Each row of a before or after table is a point. The points were changed in one or more steps. Then noise was added and the rows were shuffled. The steps act on how far a point lies along the listed directions, d1 being the first. Name the steps. A step turns or swaps two directions, mirrors them in a line or flattens them onto one, adds a multiple of one to another, or multiplies one. Angles are multiples of 10 degrees, from the lower direction toward the higher: turns from -170 to 170, lines from 10 to 170 but not 90. Use the fewest steps. Two steps may share a direction if one is a turn and the other turns, adds or multiplies; they go together, in the order done. Otherwise the lowest direction goes first.

Directions:
(1): [-0.10  0.54]
(2): [-0.54 -0.10]
Before:
[[ 0.05  0.81]
 [ 0.15  0.38]
 [-0.23 -0.27]
 [ 0.48  0.55]
 [ 0.01 -0.65]
 [-0.35 -0.36]
 [ 0.09  0.04]
 [-0.16 -0.46]]
After, 8 rows:
[[ 0.02 -0.11]
 [ 0.56 -0.46]
 [-0.44  0.17]
 [-0.36  0.32]
 [-0.28  0.22]
 [-0.65 -0.03]
 [ 0.38 -0.18]
 [ 0.80 -0.06]]
Steps: turn d1 and d2 by -90 degrees

Directions:
(1): [0.45 0.35 0.52 0.12]
(2): [-0.33 -0.39  0.57 -0.12]
(3): [ 0.28 -0.06 -0.03 -0.72]
(4): [-0.47  0.57  0.07 -0.23]
Before (12 x 4):
[[-0.43 -0.16  0.20  0.17]
 [-0.51  0.26  0.33 -0.26]
 [ 0.20 -0.67 -0.11 -0.34]
 [ 0.44  0.58  1.15  0.62]
 [-0.51 -0.03  0.67  0.23]
 [ 0.30 -0.29 -0.12 -0.36]
 [-0.41  0.03  0.17 -0.57]
 [-0.42 -0.09  0.73  0.14]
 [ 0.09  0.24  0.40  0.00]
 [-0.18 -0.33 -0.07 -0.18]
 [ 0.28 -0.06 -0.33 -0.23]
 [ 0.01 -0.04  0.11 -0.77]]
After (12 x 4):
[[-0.11 -0.24  0.69 -0.45]
 [ 0.27  0.07  0.35 -0.05]
 [-0.31 -0.29 -0.07  0.07]
 [ 0.02  0.01 -0.30  0.41]
 [ 0.12 -0.71  0.08 -0.02]
 [-0.26 -0.16  0.17 -0.40]
 [-0.11 -0.14 -0.03  0.54]
 [-0.54 -0.21  0.01  0.58]
 [ 0.26 -0.49  0.20 -0.35]
 [-0.11 -0.21  0.63 -0.55]
 [ 0.15 -0.61  0.07  0.45]
 [ 0.61  0.67  1.16 -0.27]]
Steps: turn d3 and d4 by -130 degrees

Directions:
(1): [-0.24 -0.51  0.17  0.54 -0.19  0.43 -0.39  0.51 -0.29]
(2): [ 0.17  0.38  0.39 -0.31 -0.70 -0.04  0.21  0.63  0.06]
(3): [ 0.14 -0.36  0.59 -0.19  0.28  0.61  0.41 -0.11  0.45]
(4): [ 0.44  0.11  0.21 -0.53  0.19  0.23 -0.83 -0.06 -0.21]
Before, 13 rows:
[[ 0.31  0.05  0.21 -0.88  0.18  0.07  0.09 -0.04  0.56]
 [ 0.39  0.16  0.76 -0.78 -0.31  0.51  0.03  0.16  0.15]
 [ 0.16  0.09  0.14 -0.29  0.42  0.42 -0.14 -0.64  0.29]
 [ 0.64  0.46  0.31 -0.60 -0.09 -0.07  0.32 -0.01  0.17]
 [-0.22 -0.07  0.06  0.16 -0.63 -0.21 -0.35  0.55 -0.05]
 [ 0.30 -0.31  0.57 -0.32  0.00  0.51  0.17  0.26  0.51]
 [-0.51  0.28 -0.14  0.30 -0.64 -0.60  0.21  0.67 -0.40]
 [ 0.24 -0.28  0.77 -0.22  0.10  1.12 -0.62  0.16  0.08]
 [ 0.12 -0.05  0.17  0.52 -0.29  0.20 -0.75  0.55 -0.43]
 [ 0.06  0.23  0.11 -0.10  0.52 -0.02 -0.20 -0.55  0.26]
 [ 0.35  0.15  0.41 -0.34  0.28  0.25 -0.28 -0.06 -0.20]
 [-0.39  0.14 -0.31  0.50 -0.73 -0.36  0.07  0.37 -0.14]
 [-0.24 -0.41 -0.31  0.45 -0.25 -0.10 -0.27  0.09 -0.46]]
After, 13 rows:
[[-0.44  0.43  0.02  0.17 -0.89 -0.62  0.29  0.89 -0.35]
 [-0.20 -0.36 -0.27  0.42 -0.31 -0.12 -0.23  0.16 -0.45]
 [-0.31  0.28 -0.16  0.37 -1.01 -0.38  0.14  0.60 -0.10]
 [ 0.60  0.40  0.24 -0.53  0.07 -0.08  0.29 -0.14  0.15]
 [ 0.29 -0.37  0.52 -0.28  0.09  0.50  0.14  0.18  0.52]
 [ 0.32  0.01  0.60 -0.68 -0.04  0.51 -0.05 -0.09  0.12]
 [ 0.16 -0.52  0.55 -0.02  0.47  1.14 -0.72 -0.22  0.06]
 [-0.21 -0.05  0.08  0.13 -0.67 -0.21 -0.32  0.57 -0.05]
 [ 0.07 -0.15  0.07  0.60 -0.11  0.22 -0.78  0.40 -0.45]
 [ 0.03  0.15  0.05 -0.05  0.66 -0.01 -0.25 -0.68  0.24]
 [ 0.11  0.00  0.03 -0.21  0.61  0.44 -0.17 -0.81  0.26]
 [ 0.26 -0.01  0.25 -0.21  0.60  0.27 -0.36 -0.33 -0.25]
 [ 0.28 -0.06  0.10 -0.80  0.36  0.08  0.04 -0.21  0.56]]
Steps: add -0.7 times d4 to d2

Directions:
(1): [-0.12 -0.32 -0.31 -0.19 -0.11 -0.65  0.28  0.83  0.30 -0.26 -0.01 -0.45]
(2): [-0.56 -0.68 -0.06 -0.40 -0.27 -0.08  0.45 -0.51 -0.21  0.40 -0.36 -0.01]
(3): [ 0.29  0.26 -0.27  0.23 -0.29 -0.95 -0.26 -0.48 -0.14 -0.11 -0.43  0.19]
(4): [-0.54  0.26 -0.37 -0.29  1.02 -0.17 -0.05 -0.24  0.18 -0.23 -0.07  0.12]
Before, 12 rows:
[[-0.64 -0.68 -0.20 -0.61  0.15 -0.24  0.45 -0.52 -0.26  0.18 -0.29  0.17]
 [-0.30  0.11 -0.21 -0.14  0.33  0.19  0.11  0.57 -0.02 -0.31  0.13  0.22]
 [-0.90 -1.13  0.08 -0.64 -0.74  0.54  0.81 -0.69 -0.45  1.03 -0.44  0.15]
 [-0.89 -1.14 -0.31 -1.02  0.11  0.33  0.71 -0.45 -0.27  0.54 -0.15 -0.10]
 [-0.32 -0.12  0.08  0.06  0.66  0.25  0.04  0.75  0.16 -0.59  0.27 -0.10]
 [-0.16 -0.07 -0.35  0.12  0.52 -0.10 -0.15  0.50  0.42 -0.02 -0.02 -0.10]
 [-0.08  0.14 -0.20  0.00  0.08  0.13 -0.04  0.69  0.41 -0.17  0.29 -0.09]
 [ 0.24  0.10 -0.07  0.19  0.34 -0.25 -0.20  0.37  0.07 -0.43 -0.07 -0.09]
 [ 0.25  0.38  0.16  0.10  0.29  0.12  0.13 -0.07 -0.02  0.02  0.08  0.30]
 [ 0.57  0.04 -0.12  0.20 -0.77 -0.66 -0.12  0.30  0.10 -0.02 -0.49 -0.12]
 [-0.31 -0.20  0.14 -0.01  0.23  0.71  0.32  0.47  0.16 -0.21  0.24 -0.07]
 [ 0.03  0.44  0.00  0.32  0.54 -0.43 -0.21  0.25  0.09 -0.34  0.14  0.16]]
After (12 x 12):
[[ 0.31  0.30  0.22  0.15  0.15  0.23  0.15  0.00 -0.03  0.10  0.08  0.25]
 [ 0.11 -0.30 -0.08  0.26 -0.07  0.16 -0.11  0.74  0.34  0.13  0.08 -0.19]
 [-0.26 -1.29 -0.11 -0.64 -0.99  0.08  0.62 -0.46 -0.50  0.68 -0.27 -0.14]
 [ 0.25  0.03  0.06  0.12  0.35  0.05 -0.10  0.54  0.09 -0.29  0.06 -0.20]
 [ 0.36 -0.14  0.15  0.41 -0.82 -0.04  0.11  0.18 -0.15 -0.12 -0.11  0.04]
 [ 0.39 -0.24  0.36  0.46 -0.52  0.08  0.02  0.80 -0.10 -0.41  0.18 -0.12]
 [ 0.22  0.12 -0.13  0.21 -0.42 -0.10 -0.14  0.65  0.29 -0.12  0.13 -0.07]
 [ 0.16 -0.03  0.04  0.10 -0.45  0.19  0.11  0.70 -0.17 -0.14  0.09  0.20]
 [-0.68 -0.86 -0.22 -0.46 -0.85 -0.30  0.59 -1.15 -0.57  0.88 -0.83  0.32]
 [-0.01  0.20  0.30  0.25  0.43  0.21 -0.02  0.60  0.11 -0.20  0.41 -0.01]
 [-0.45 -0.91  0.13 -0.61 -0.22  0.20  0.59 -0.21 -0.31  0.36 -0.05  0.03]
 [-0.23  0.29 -0.53 -0.26  0.71 -0.55 -0.10  0.12  0.41 -0.30 -0.46 -0.03]]
Steps: turn d3 and d4 by 110 degrees

Directions:
(1): [ 0.31 -0.08 -0.05 -0.15  0.00  0.06  0.24  0.07  0.90 -0.33 -0.25 -0.29
  0.32 -0.11  0.13  0.53 -1.00 -0.02 -0.58 -0.01]
(2): [-0.21  0.97 -0.27 -0.27  0.65  0.13 -0.47  0.07 -0.25  0.17  0.50 -0.47
 -0.35 -0.04 -0.04  0.21 -0.52 -0.42  0.12 -0.19]
Before:
[[-0.08  0.22 -0.31 -0.10  0.09  0.17 -0.03  0.08  0.02  0.23  0.30 -0.05
  -0.10  0.03 -0.05 -0.09 -0.26 -0.09 -0.07 -0.13]
 [-0.06 -0.16  0.07  0.26  0.14 -0.01 -0.12 -0.11 -0.75  0.13  0.03  0.22
  -0.07  0.00 -0.17 -0.38  0.55  0.32  0.29  0.18]
 [-0.12 -0.05 -0.02  0.08 -0.13 -0.04 -0.03 -0.02  0.14  0.06 -0.08  0.13
   0.03  0.21 -0.19  0.27 -0.10 -0.15 -0.37 -0.08]
 [ 0.60 -0.43 -0.29 -0.29 -0.29  0.05  0.43 -0.12  1.11 -0.38 -0.30 -0.08
   0.55 -0.23  0.16  0.52 -1.33 -0.16 -0.77 -0.05]
 [-0.16 -0.09 -0.07 -0.06 -0.06  0.18  0.01 -0.03 -0.36  0.18  0.25  0.16
  -0.13  0.07 -0.04 -0.36  0.68  0.09  0.35  0.06]
 [ 0.32  0.30  0.11 -0.24 -0.03  0.10  0.27 -0.22  0.44  0.07 -0.03 -0.13
   0.29  0.08  0.21  0.55 -0.95 -0.41 -0.42 -0.04]
 [-0.31  0.39 -0.22  0.35  0.25  0.22 -0.25 -0.09 -0.16  0.36  0.26  0.06
  -0.33  0.24  0.12 -0.20  0.13  0.01  0.43  0.11]
 [-0.17  0.39 -0.13  0.00  0.59  0.47 -0.09  0.01 -0.77  0.19  0.42  0.06
  -0.30 -0.08 -0.02 -0.10  0.22 -0.33  0.42 -0.25]
 [-0.29  0.50 -0.10  0.07  0.17  0.05 -0.39  0.00 -0.62  0.25  0.57 -0.04
  -0.35  0.08 -0.29  0.06  0.42 -0.07  0.54 -0.18]
 [-0.86  1.71 -0.42 -0.12  0.99  0.24 -1.27  0.20 -1.64  0.74  0.81 -0.47
  -0.91  0.19 -0.12 -0.60  0.52 -0.72  0.93 -0.05]]
After:
[[ 0.05 -0.63  0.24  0.34 -0.55 -0.05  0.22 -0.07 -0.09 -0.01 -0.07  0.42
   0.14  0.09 -0.26 -0.03  0.73  0.41  0.28  0.06]
 [-0.09  1.16 -0.62 -0.55  0.73  0.18 -0.59 -0.09 -0.43  0.26  0.79 -0.38
  -0.34 -0.21 -0.08  0.12 -0.85 -0.79  0.24 -0.37]
 [ 0.25 -0.64  0.15  0.27 -0.16  0.00  0.28 -0.14  0.15 -0.25 -0.36  0.16
   0.38 -0.12 -0.03  0.00 -0.07  0.42 -0.27  0.29]
 [-0.08 -0.32 -0.03  0.53 -0.23  0.12  0.14 -0.13  0.21  0.13 -0.15  0.37
  -0.05  0.25  0.20 -0.29  0.36  0.32  0.25  0.26]
 [ 0.12 -0.56 -0.01 -0.01 -0.31  0.17  0.40 -0.03  0.43 -0.16 -0.16  0.12
   0.25 -0.04  0.05 -0.05  0.14  0.25 -0.18  0.13]
 [ 0.13 -0.71  0.15  0.23 -0.17  0.36  0.42 -0.02 -0.38 -0.07 -0.16  0.56
   0.12 -0.04  0.03 -0.26  0.68  0.14  0.21 -0.01]
 [-0.08 -0.11 -0.21  0.06 -0.18  0.08  0.02  0.03 -0.21  0.33  0.22  0.22
  -0.11  0.13 -0.04 -0.34  0.21  0.03  0.07 -0.10]
 [-0.14 -1.37  0.37  0.72 -1.09 -0.11  0.26  0.02 -0.75  0.15 -0.78  1.03
   0.26  0.35  0.00 -1.23  2.11  0.62  0.57  0.59]
 [-0.09  0.79  0.04 -0.18  0.23  0.09 -0.16 -0.30 -0.66  0.56  0.47  0.01
  -0.18  0.15  0.06  0.07 -0.12 -0.58  0.28 -0.11]
 [-0.23  0.15 -0.06  0.07 -0.01 -0.07 -0.15  0.01 -0.02  0.10  0.05  0.07
  -0.04  0.19 -0.21  0.23 -0.07 -0.24 -0.23 -0.14]]
Steps: turn d1 and d2 by 100 degrees
